Each row is a point. A path goes straight from each point to the next, and from the last back to the first. The post is the endless flat space through its rows: a point in 2 columns, a line in 3, a plane in 4, and so on, so that a path can go around it. Count how often the path circles the post. Going back the other way cancels.

Post, one row:
-0.55; -0.36
Path, 19 rows:
+0.25; -1.01
+0.94; +0.43
+0.83; +1.75
-1.26; +0.35
-2.40; -0.68
-2.19; -2.05
-2.77; -0.32
-0.79; +0.75
+1.24; +1.36
+0.56; -1.03
-0.15; -2.05
-2.62; -1.40
-1.97; -0.08
-0.17; +0.87
+0.80; +0.67
+0.29; -1.01
-1.08; -1.96
-2.51; -1.97
-1.18; -1.28
Times around: 1

Post, 8 rows:
-0.94; +0.27; +2.45; +1.30; +1.06; +3.76; +0.19; -2.05; -1.79
+0.39; +2.13; +2.73; -2.59; +1.04; -0.48; -0.59; -1.25; -0.18
-1.45; +0.11; -1.10; -2.58; -0.27; +2.52; -1.23; +0.58; +1.15
+0.77; +0.03; -1.00; -0.95; -0.10; -0.86; +0.18; -2.06; +2.17
+0.43; +0.73; +0.45; +0.82; +0.92; -0.83; -0.36; -1.44; -1.65
+0.57; -0.98; -0.92; -0.83; -1.63; +1.17; -0.18; -2.35; -2.00
+0.50; +2.58; +2.57; -1.39; -0.57; -1.17; +0.93; -0.86; +1.34
+0.40; +1.93; +2.28; -1.03; +0.77; -0.48; -3.67; +0.21; +0.51
Path, 9 rows:
-0.27; -0.27; +2.63; -0.25; +1.60; +0.70; -0.83; -1.12; +0.82
+1.54; +0.26; +2.61; +0.69; +1.13; +0.24; +0.57; -1.34; -0.64
+0.77; +1.01; +1.07; -0.54; -0.24; +0.35; +0.79; -1.00; -1.62
+1.43; -0.15; +1.97; -1.48; +2.18; +0.13; -0.80; -0.44; +0.22
-0.84; -0.02; +3.13; -0.43; +2.84; +0.58; -0.59; -2.33; +1.35
-0.96; +0.95; +0.78; -2.34; -0.54; +0.15; -1.45; -1.81; -0.80
-0.38; +1.75; -0.74; -2.15; -2.39; +0.47; -0.60; +0.12; -0.28
-1.26; +2.52; -0.29; -1.31; -0.88; -1.01; -1.92; -0.96; -1.49
-1.51; +0.20; +0.76; -0.71; -0.34; -0.15; +0.94; -2.24; -1.03
Times around: 0

Post:
-1.96; -1.30; +2.92; +1.63; -0.38; +1.45; +0.88; -1.03; +2.29; +1.68; -2.18; +1.19; +0.89; -1.41; +2.39; -0.48; +3.91; +0.58
+1.18; +1.37; -1.46; -0.08; -1.98; +0.58; -1.14; -0.33; -1.93; +0.89; -0.59; -1.84; +0.84; -1.93; -1.23; -0.79; -1.14; -1.09
-1.83; -1.18; +1.20; +3.42; +0.90; +3.29; +1.31; -0.34; +2.67; -1.11; -1.13; -0.88; +0.69; -0.13; +1.37; +1.35; +2.33; -0.39
+0.41; +1.91; +0.12; +0.81; -1.04; -2.27; +0.85; +0.98; -0.84; +0.44; -0.15; +2.44; -1.38; +1.81; +0.18; +3.57; +2.01; +0.50
+0.73; +1.56; +2.85; +2.49; -0.47; -1.64; -0.44; +2.42; -1.59; +0.82; +1.78; +1.41; -0.58; +2.06; +1.13; +1.96; +1.01; -1.65
-0.57; -1.14; +2.80; +1.90; +1.49; +1.48; +1.80; -1.58; +0.63; +1.83; +0.46; -1.49; +0.80; +0.64; -1.19; +0.98; +3.23; +0.26
-0.74; -1.28; +0.56; +0.62; +1.93; +2.07; +0.71; -0.27; +1.10; +0.15; +0.93; +2.18; +0.72; +0.61; -1.15; +0.21; +3.18; -1.98
+0.65; +0.50; +0.53; -0.53; -1.88; +1.04; -1.95; -1.69; -2.18; -0.68; -0.44; -0.58; -2.00; +1.26; +0.54; -0.44; -0.52; +0.19
-1.58; +0.43; +1.50; +1.41; +0.58; -0.97; -0.19; -1.88; +1.50; -1.62; +0.00; -0.33; +0.80; -0.33; +0.21; +1.20; +3.92; -1.39
-0.68; +0.02; -1.46; +1.18; -1.17; -0.85; -0.93; -0.27; +1.03; +0.65; -0.47; -1.13; -1.80; +0.02; +0.20; -2.33; -1.15; +1.07
+1.54; +1.33; -0.19; -1.01; -2.35; -1.68; -1.93; -1.27; +0.51; -0.14; -1.44; -0.08; +1.24; +1.01; -1.04; -0.94; -4.10; +1.42
+0.83; +0.93; -1.44; -1.56; -3.20; -0.79; +0.53; +0.14; -0.67; +0.04; +0.03; -1.78; +0.46; +1.98; +0.92; -0.70; -0.61; +0.46
+2.20; +0.67; +2.20; +1.13; -1.51; -1.09; +0.93; +1.33; +0.15; -0.42; +3.18; +1.73; -1.70; -0.18; +0.59; +2.40; +2.21; +0.50
-1.59; -1.99; +3.04; +2.39; -1.22; +0.49; +3.03; -0.80; +1.36; -0.94; -1.50; -0.01; -0.96; +0.23; +0.19; -0.14; +2.71; -1.98
-0.60; +1.05; -0.01; -1.73; -0.45; -0.71; -0.55; -1.91; +0.61; +1.84; +0.09; -0.45; -0.49; -1.31; +0.79; +1.01; -1.98; -1.50
-0.13; -0.53; -1.09; -0.70; +1.54; +0.22; +0.96; -1.23; -1.73; -0.93; -1.20; -0.84; +1.50; -1.64; +0.08; -1.83; -1.89; +0.25
+0.03; +2.63; +0.60; -1.91; -1.51; -0.15; -1.05; +0.60; +1.33; +0.13; -3.57; -1.59; -1.20; -0.20; +0.72; -1.41; -1.18; +0.56
Path (20 x 18):
+0.16; -1.68; +2.15; -0.32; -0.74; +0.49; +2.47; +0.43; -1.10; -1.10; -1.65; +0.69; -0.26; +1.46; -2.84; -0.75; +1.14; -0.65
-0.99; +1.06; -0.96; +0.63; -1.79; +0.59; +0.53; +0.98; +0.25; -0.41; +1.79; +1.31; -2.43; -0.22; -0.34; -0.06; +0.54; +1.63
-1.14; -0.04; +0.22; -1.20; -2.45; -1.40; +1.50; -3.74; -1.37; -0.21; -1.01; +0.29; +0.12; +0.02; -0.83; +0.03; -0.16; -3.24
+0.56; -0.38; +3.21; +1.56; -0.49; -0.20; +0.35; -0.83; +0.91; +0.50; +0.72; +1.81; +1.30; +4.31; +0.47; -0.14; +1.47; -1.27
-0.97; +3.20; +2.43; +2.09; -2.17; -1.79; +1.38; -0.41; +1.14; +1.60; +1.25; -2.41; -1.47; +0.46; +1.21; +1.00; +1.22; -0.08
-0.75; +1.58; +1.68; +0.20; -1.08; -0.80; +0.52; -2.44; +0.26; -0.23; +0.68; -0.95; -0.35; +0.14; -0.39; +0.58; -0.09; -0.43
-0.54; +1.20; +0.23; +0.21; -1.95; -1.21; +0.32; -1.60; +1.22; -0.11; -0.78; +1.39; -0.85; +0.70; +2.88; +0.57; +1.93; -0.12
+1.72; -1.41; +0.29; +2.05; -0.58; -0.05; -0.07; -0.75; +0.42; -1.36; +0.88; -0.05; -0.85; +0.07; -0.28; +0.98; -0.16; -2.53
+0.49; -1.08; -2.38; +1.18; +0.41; +0.06; -2.98; -2.46; +0.14; -0.11; +0.91; -0.52; +0.62; +1.60; +0.53; -0.21; +1.65; +2.08
-0.80; -1.16; -0.43; +0.76; +0.94; +1.26; +0.97; -0.56; +0.53; +0.12; -1.53; -0.36; +1.08; -0.03; +0.35; +1.73; +0.77; -0.41
-2.46; +0.08; +1.82; +1.24; -2.44; -0.12; -0.40; -0.10; +0.33; -0.74; -2.54; +0.09; -0.64; +1.16; -0.69; +0.63; +1.37; +0.05
-1.82; +0.85; +0.31; +1.31; +1.10; +1.48; +1.79; -0.44; +0.00; -0.63; +0.17; -0.04; +4.03; -0.68; -0.22; +0.27; -1.15; -0.55
-0.05; +1.08; +0.07; +1.48; -1.90; +0.28; +0.63; -1.62; +0.70; +0.95; +0.04; -0.50; +0.08; -0.41; +1.56; -0.13; +2.18; -2.51
+1.13; -1.42; +0.35; +2.12; -0.77; -1.49; -0.06; -0.44; +2.00; +0.18; +0.50; +1.21; -1.93; +1.41; +0.00; -0.11; +2.57; -1.63
+1.08; -0.51; +1.11; +0.37; -0.67; -1.04; +0.33; +2.12; +1.33; -2.87; -0.37; -0.96; -1.92; -0.34; +0.63; +0.81; +1.77; +0.76
+1.68; -1.05; +1.85; +2.52; -0.88; -0.26; -1.57; +2.20; +1.78; +1.50; -0.01; -0.38; -0.04; +1.91; -1.25; +0.04; +1.12; -2.43
+1.09; +1.33; -1.03; -0.87; -0.59; -0.43; -0.10; +0.35; +0.42; -1.65; +0.45; +0.84; -0.60; +2.73; +0.83; +1.47; +2.15; -1.89
-0.02; +0.98; +1.39; +2.32; -0.48; +0.18; +1.93; -2.14; -0.73; +0.32; -1.44; -2.22; +1.85; -1.91; +1.40; +0.58; +1.91; -0.34
-0.04; +0.04; +0.71; +0.08; -0.37; +1.67; -0.08; +0.28; -0.25; -0.79; -2.84; -2.16; +0.13; +0.59; +0.45; -2.24; +1.46; -1.70
+0.87; -0.38; +0.48; +0.25; -1.89; +0.50; -0.99; -2.06; +0.53; +0.99; -2.15; -1.77; +1.02; -0.84; -2.39; +0.73; -0.04; -0.20
Times around: 2

Post (17 x 18):
-0.13; -0.10; -1.11; +0.00; +2.25; -2.73; +1.30; -1.68; -1.84; +2.55; -0.35; -1.47; +2.18; -1.36; -0.46; +0.03; +0.07; -0.18
+0.41; -1.12; +1.42; -2.11; -0.01; -1.58; +1.48; -2.29; +0.50; -1.22; +1.78; +1.19; +0.96; -0.21; +2.11; +0.66; -3.13; +1.32
+0.51; -0.95; -0.29; +1.42; +2.61; -1.06; +0.03; -1.40; -2.26; +0.34; -2.21; +0.40; +0.04; -0.07; -3.50; -0.89; +1.49; -1.48
-0.08; -0.29; -0.68; -0.13; +0.73; +1.35; -0.66; +1.88; -0.13; +0.40; -1.65; +1.59; +1.24; +0.16; -0.62; -1.69; +1.36; +2.39
+0.80; -1.50; +0.47; +1.69; +0.51; +0.79; +2.15; -1.25; -0.59; -0.02; -1.55; +1.72; +0.71; -1.53; +0.75; -1.57; -0.38; -0.49
-0.81; -1.48; -0.26; +0.04; +2.72; +2.20; -0.29; -0.85; +0.84; +0.84; +1.18; -0.78; +2.15; -0.75; -1.56; -0.02; -1.75; +0.19
+0.64; +0.65; -1.39; -1.06; -0.34; +0.78; -0.56; +0.96; +2.11; -0.85; +0.33; -0.41; +0.84; -0.22; +0.70; -3.24; -0.89; +2.42
+0.88; -1.34; -0.75; +1.94; -1.52; -1.63; -0.70; -0.30; -0.66; -1.04; -1.23; +1.62; +0.28; -0.74; -0.13; +1.14; +0.29; +0.08
+0.83; +0.29; -0.51; -3.23; -1.58; -1.16; -0.23; +1.11; +3.05; -0.29; +1.22; +0.94; +2.60; -1.65; -0.91; -1.76; +0.45; +1.99
-1.04; -1.58; +1.67; +0.46; +2.35; +0.68; -1.42; +2.24; -0.75; +3.17; +1.00; -0.34; -0.50; +0.65; +0.36; -4.12; +0.80; -2.12
+0.08; -0.32; -2.20; +0.52; +0.94; -0.41; -0.89; -0.79; +0.53; +0.99; +0.20; +2.14; +0.91; -0.14; +1.68; -2.00; +1.66; +0.32
-0.37; +0.02; -0.29; +3.47; -0.92; -1.71; -0.38; -1.10; -0.23; +3.06; -3.24; +2.88; -1.85; +1.43; -0.49; +0.09; +0.09; -2.74
-0.06; -0.95; +0.52; -0.18; -1.50; +0.05; +0.76; -2.29; +0.05; +1.56; -0.83; +0.59; -2.16; -1.86; +1.27; +0.98; +1.61; +1.14
+1.17; -0.01; -0.63; +1.97; +0.90; +0.19; +0.73; +0.23; +2.45; +0.59; -2.48; +0.91; +0.59; +2.12; +0.63; +1.59; -0.30; -1.08
-1.35; -0.66; -0.15; -2.57; -1.51; +2.31; -0.21; -2.73; +0.54; -0.53; +0.08; +0.03; +3.14; +0.51; +1.63; -0.38; -0.99; -0.97
-1.27; -2.72; +1.39; +1.60; -1.20; +0.23; -0.11; -3.32; +0.25; +0.31; -2.70; +0.95; +1.30; +0.20; -0.61; -1.39; +1.86; +0.58
-1.33; +0.16; +2.03; -0.99; +0.41; +1.31; -3.58; -0.22; +1.36; +3.82; -1.22; -0.09; -0.94; -1.62; +5.07; -3.73; +1.36; -0.97
Path:
-1.43; -0.82; -0.19; -1.18; +0.97; +3.55; +0.50; -0.92; -1.96; +0.27; +0.26; +3.23; -2.23; -1.73; +2.03; +1.72; -0.20; -1.40
+0.52; +0.95; +0.23; +1.21; +0.39; -1.75; +0.69; -1.25; -1.00; -0.59; -1.72; +1.46; -0.66; -0.76; +1.90; +0.60; +1.72; -0.97
-1.16; +0.87; -1.08; +0.97; +0.24; +1.18; -1.71; -0.89; +1.29; +1.89; +0.53; +1.00; +0.70; -0.48; -0.49; -1.93; +0.83; +0.35
-1.02; -2.09; -0.23; +1.28; -0.25; +1.58; -0.90; -3.20; -0.07; +1.27; -0.53; -0.02; +2.09; -1.17; +0.20; -0.34; +1.22; +0.71
+2.02; -0.23; +2.07; -0.69; -0.17; -0.87; -1.51; -1.08; -0.64; -0.65; -1.82; -0.25; +2.10; +0.14; +2.83; +0.60; -1.70; +1.41
+0.03; -1.70; +0.89; -1.14; +1.67; +0.12; -2.58; -0.61; -0.15; -0.12; -2.03; +0.39; +2.70; -0.30; +1.10; -1.05; -0.42; +1.19
+1.36; -1.36; -0.75; +0.42; +0.00; -1.57; +0.93; -1.40; +1.02; -0.26; -1.34; +0.71; +0.89; -3.30; +1.69; +2.48; +0.00; +0.57
+0.98; -0.70; +0.18; +0.76; +1.55; -0.83; +3.20; +0.88; -1.10; +1.46; -0.13; -1.12; -1.38; -1.38; +0.11; +0.33; -0.33; -0.21
+0.17; +1.28; -2.43; -0.41; +0.29; +0.12; -2.29; -0.34; +0.89; -0.81; -0.89; -1.41; +0.75; +0.00; +1.22; +0.02; +1.21; +0.72
+0.26; -0.22; -0.15; +0.88; +0.50; +0.25; +1.40; -2.04; +1.14; +0.58; +1.12; -0.37; +2.80; -1.49; +1.61; +0.91; -1.38; +0.12
+1.12; -1.38; +0.87; +2.44; +0.55; +1.03; +1.15; +0.76; +2.28; +2.06; -0.90; +1.23; +0.42; +1.09; -1.66; -1.60; -0.54; +0.96
+1.94; -0.48; +0.83; +0.44; +0.51; -0.58; -1.20; -0.61; +2.78; +2.21; -0.09; -0.22; -0.52; -1.65; +1.00; -0.76; -2.28; +1.88
+0.59; -1.86; +0.77; -1.32; +0.47; +0.79; -0.35; -1.21; +1.32; +1.24; -1.90; +1.04; +0.55; -0.95; -0.85; -0.37; +1.12; -3.60
-0.70; -2.21; -0.94; +0.83; -0.42; -1.20; +1.11; -0.99; +0.42; +0.55; -0.36; +0.40; +2.10; -1.45; +0.19; -1.99; +0.04; +0.39
+0.22; -0.62; -1.76; +0.11; +0.70; -0.57; +0.67; -0.34; +1.34; -0.20; +0.94; -1.70; -0.84; -0.47; +1.18; +0.47; -0.08; +1.63
-1.08; +0.18; -1.40; -0.64; -0.05; +0.70; +0.58; +1.27; -0.96; +1.45; +1.04; +2.01; +0.99; +0.75; -0.58; -1.79; +0.88; -1.07
-0.13; -0.29; +0.96; +1.01; -0.82; -0.59; -0.16; -1.55; -1.76; +1.08; -1.32; +0.61; -0.39; -0.89; +1.81; -1.20; -0.10; -0.67
+0.58; -2.47; -0.49; +2.33; +0.08; -1.17; +0.12; -2.87; -0.74; +1.18; +1.24; +0.27; +0.21; -2.02; +0.44; +0.42; -0.50; +0.10
+2.30; -0.74; -0.92; +0.46; +1.24; +1.24; -0.96; -1.13; +2.75; +0.36; -2.37; -0.33; +3.32; -1.09; +1.14; -4.20; -0.93; -2.48
-0.44; -2.09; +0.56; +0.07; -0.24; -3.02; +1.74; -1.50; -0.25; +0.99; -0.33; +0.82; +0.35; +0.06; -0.55; +0.71; -2.02; +0.46
Times around: 3
